Each row is a point. Each table stands for the endless flat space through its points: a line for two points, a plane for three, and so on. Write the one point that lies in both, or say that there is none.

First (2 x 3):
[[ 1.0  2.2 -2.5]
 [ 2.6  0.2 -2.3]]
Second (2 x 3):
[[ 5.2 -2.6 -2.8]
 [ 6.1 -3.5 -3.1]]
They share: [ 3.4 -0.8 -2.2]

First (2 x 4):
[[-2.5 -3.4  4.6 -1.8]
 [-1.9 -1.4  3.4 -3.0]]
Second (2 x 4):
[[-0.8 -0.7  2.5 -2.8]
 [ 0.0 -0.5  2.5 -2.6]]
They share: no point

First (5 x 8):
[[-0.7  0.7  3.9  1.7  5.8  1.3 -6.8  1.2]
 [-0.9 -0.6  0.3  2.6  0.5 -3.7 -1.0 -1.7]
 [-1.6  5.1  0.5  0.9  5.3  0.4 -3.4 -0.1]
 [-3.4  4.9 -0.9  1.1  1.3 -1.1 -0.5 -2.1]
 [-1.7  0.5  3.2  3.4  2.9 -1.1 -4.8 -2.0]]
Second (3 x 8):
[[-1.9  3.0  0.2  0.6  2.8 -3.2  0.2 -3.3]
 [-1.6  3.3  0.3 -0.2  3.4 -3.8  0.9 -3.4]
 [-2.8  1.3 -0.4  3.0  0.0 -0.2 -2.4 -2.7]]
They share: no point

First (4 x 11):
[[-2.8 -3.2  2.3  0.4  1.7 -3.2  2.3 -0.4  0.6 -2.8 -4.6]
 [-3.0 -4.8  1.4  0.8  2.5 -3.3  1.7  0.2  1.5 -2.5 -3.4]
 [-3.1 -5.0  2.3  1.3 -0.4 -6.9  3.9  0.8  3.2 -3.5 -3.5]
 [-2.9 -2.5  2.2  0.8  1.0 -2.5  3.3  0.1  0.6 -1.4 -4.1]]
Second (4 x 11):
[[-1.3 -4.6 -0.4  1.3  2.2 -2.8  2.7  2.0 -0.9  0.2 -3.9]
 [-5.8 -3.4  5.3 -0.7 -0.8 -2.4  4.7 -1.0  4.1 -1.2 -1.8]
 [-2.7 -3.0 -1.4  3.3  4.2 -2.0  1.5  2.0  0.3 -1.0 -3.3]
 [ 0.7 -5.9  1.2 -1.2 -1.0 -2.9  4.7  1.7 -2.5  2.4 -4.5]]
They share: [-3.1 -3.2  1.4  1.3  1.4 -1.8  3.3  0.8  1.1 -0.2 -2.9]

First (3 x 12):
[[-0.2 -2.6 -1.2  4.2  1.6 -4.6  1.4 -2.9  2.7  0.4  1.9 -1.7]
 [-3.2 -2.6 -1.8  1.8  1.0 -3.4  0.2 -0.8  0.9  1.9  1.0 -3.8]
 [-3.9 -2.3 -1.0  0.9  0.8 -2.9  0.3 -0.4  0.6  1.6  1.8 -4.0]]
Second (5 x 12):
[[-6.9  1.3 -2.7  0.4  1.3 -4.8 -1.7 -3.1  4.7 -1.7  6.1 -1.3]
 [-1.4 -3.6  0.3 -1.5 -1.7 -5.8 -2.5 -4.4 -1.8  4.2 -0.8 -2.1]
 [ 1.6 -2.1  2.4  0.1  1.9 -5.4 -1.4 -4.6  2.8 -0.6  4.4 -3.4]
 [-1.4  0.2 -2.1  4.7  4.9 -2.4  2.9  0.6  6.0 -3.6  7.4 -2.1]
 [-1.9 -1.8 -2.4 -2.0 -0.4 -5.6 -3.0 -2.6 -0.9  3.4  1.2 -0.3]]
They share: [-1.9 -2.3 -0.6  2.5  1.2 -3.7  1.1 -1.8  1.8  0.6  2.4 -2.6]
